Every row gives one point. To make a cloud, some directions were put in groups of two or more. Within a group, all points are equally far from the middle, so they leave a hole (a ring in 2 directions, a hollow ball in 3). The other directions are filled evenly. Then the cloud was stretched, turned, moved and blurred a little. How many holes are there, and how many directions does each take, smallest first?

Cloud (13 x 2):
[[-69  14]
 [ -8 -59]
 [ 17 -18]
 [-53  39]
 [  0 -56]
 [-24 -48]
 [-25  26]
 [ 42 -19]
 [-33 -44]
 [  9   8]
 [ 33   3]
 [-34   9]
 [-15 -57]]
Holes: 0

Cloud (20 x 3):
[[-72  -8 -30]
 [ 30 -16 -15]
 [-35 -29 -17]
 [ 32  -9 -20]
 [ 18 -16 -36]
 [-58 -22 -37]
 [ 41 -24  13]
 [-28  59   4]
 [-44 -29 -31]
 [-71  32 -20]
 [-46 -14   3]
 [-27 -29  -1]
 [  7  61  40]
 [-73  -5 -30]
 [  1 -35  19]
 [ 63  42  36]
 [-26  10  53]
 [ 37  20 -23]
 [-23   2  54]
 [  6  17 -68]]
Holes: 1 (2)

Cloud, 22 rows:
[[-55 -24  38]
 [-66  -2  40]
 [-31 -42  36]
 [-46  12 -35]
 [-45  13 -36]
 [ 32 -47 -19]
 [-57   3 -21]
 [-56 -28 -15]
 [-66  -6  19]
 [ 13  38  -7]
 [-12 -30  57]
 [ 16  39  -2]
 [-32  17 -51]
 [ 27   7 -61]
 [-40  -7 -73]
 [ -1  38 -23]
 [-31   1 -74]
 [ 42 -26 -36]
 [ 25 -10  40]
 [ 24 -18  36]
 [ 39  -6 -17]
 [ 31  19   6]]
Holes: 1 (2)

Cloud:
[[ -1  44 -66  14]
 [-48   5  -8   0]
 [-19 -28  37 -23]
 [-40  50  11 -19]
 [  6  29  62 -14]
 [-10  72 -33  16]
 [-26  19  20 -63]
 [ 11  43  16 -65]
 [ -5   6 -31  47]
 [ 41  69 -13  21]
 [-24  57  20  13]
 [ 14  66  33 -12]
 [ -4  38  43 -53]
 [-45  31  -3  11]
 [ 60  32  -9  28]
 [ 22  16 -53 -40]
 [ 11  22 -34 -61]
 [ 11 -23  53 -25]
 [ 33  -6  53 -30]
 [-34 -18 -14 -29]
 [ 40  31 -23 -54]
 [ -1  56  39   8]
 [ 21  -1  27 -69]
 [ 32   3  20 -66]
 [-19 -20   8 -56]
 [ 11  66  13 -45]
 [-41 -11  19 -10]]
Holes: 1 (4)

Cloud:
[[ 40  -1 -22  -8]
 [-65  27  -8 -66]
 [-21  10   1  69]
 [-12 -30 -28 -44]
 [-62 -23 -49  31]
 [ 35  26 -32 -43]
 [ 47  34  43   8]
 [ 21  52  30  -6]
 [-20  15  24  51]
 [ -8 -42  31 -20]
 [ 21 -31 -29  -7]
 [  2 -49  66  -8]
 [-29  38 -34  15]
 [ -5  39  78   4]
 [  9  28   6  55]
 [-50 -44 -32  32]
 [ 14  52  62  -8]
 [-32 -21  59 -45]
 [ 31  38   9  17]
 [-38  -6  64   4]
 [ -8 -43   2 -18]
 [-38  -7  74 -32]
 [ 41  30  -5   3]
 [ 37  32 -26 -26]
 [ 46  27  51  37]
 [ 44   1  15 -32]
 [-48 -34  -2  39]
 [ 16 -47  33  -2]]
Holes: 1 (2)

Cloud (30 x 4):
[[  7  21  15 -52]
 [-53  17  13  -9]
 [ 26 -50  23  32]
 [ 31  30  30  11]
 [ -2  -4  -7  81]
 [-40  45  27  59]
 [-26  30  49  -1]
 [-39  -8  41  42]
 [-21  78  11   4]
 [  2 -26  82   7]
 [-31  22  26 -41]
 [ 37  -3  37  25]
 [-48  31  -2  85]
 [-30   1  15 -55]
 [-44 -24  45  22]
 [  5 -41 -17  12]
 [-47  -1 -26  39]
 [-24  24  40  59]
 [-23 -19   4  67]
 [-25  15 -35 -19]
 [  0  30  48  42]
 [  5  18 -52  29]
 [ 23   5 -33  28]
 [ -5 -27 -20 -32]
 [-62  38  -5  36]
 [ 27  12 -16  62]
 [ 14 -40   2  43]
 [-61  48   0  52]
 [ 34  23 -21  25]
 [-43  22  14  73]]
Holes: 1 (3)

Cloud (48 x 6):
[[ 52  36 -30   2 -42 -22]
 [ 29  22  46 -30  24  18]
 [ 34 -53  36 -17 -21 -55]
 [ 45  35  21  16   5  64]
 [ -7 -15  -6  22 -48 -73]
 [ -9 -26 -43 -21 -70  17]
 [ 11  68  11   4 -76   2]
 [  8  41   3 -53   2  23]
 [ -7  10  16  69  -5  10]
 [ 27  77  -6  27  -6  12]
 [ 29  33 -43   3  -9 -38]
 [ 53  44   8  30  39 -30]
 [ 46  41  33  33  18  28]
 [  7  85   8  11 -26  40]
 [ 37  -6  16  -5   2  63]
 [ -5  38 -39  -4  14  -2]
 [-16   6  17  19 -95  -3]
 [ 29 -10  58  21 -66   0]
 [ -6  67 -28  24 -20  41]
 [ -5  41 -10  37 -61 -29]
 [ 60  23 -28 -11  -7  41]
 [-38 -16  13 -27 -38  20]
 [ 53  52  38  32   3 -47]
 [ 75 -16 -20   3 -36  34]
 [ 19  26  24 -61  23 -16]
 [ 51  -6  41 -42 -57   7]
 [ 28  61 -42  16 -21  39]
 [ 53 -29  11 -41 -23  14]
 [ 49  -3  -3  34  -7  61]
 [ 44 -15  64 -12 -29 -52]
 [-24   6  16 -10 -61 -59]
 [-24 -32  43 -18 -40 -31]
 [ 29  31   3 -34  41  -4]
 [ 60   6  36  49   2 -55]
 [ 29  15 -26 -62 -53   6]
 [ 43  25 -39 -19  -2 -16]
 [ 19  12  47  65 -18   9]
 [ 47  14   1 -26   1  59]
 [-19 -12  54   2 -24  23]
 [ 24  70  -8  33 -13 -26]
 [-25  -7 -30 -25   8 -36]
 [ 46  15  -8 -36  14  19]
 [  1 -20 -53   6 -67  10]
 [ 25  21  62  18 -12  43]
 [ 49 -13  -6  59 -24  24]
 [ -8  -8  15  43 -40 -75]
 [ 15   0  29  64 -61   1]
 [  7  18 -19 -49 -85  -5]]
Holes: 2 (2, 3)
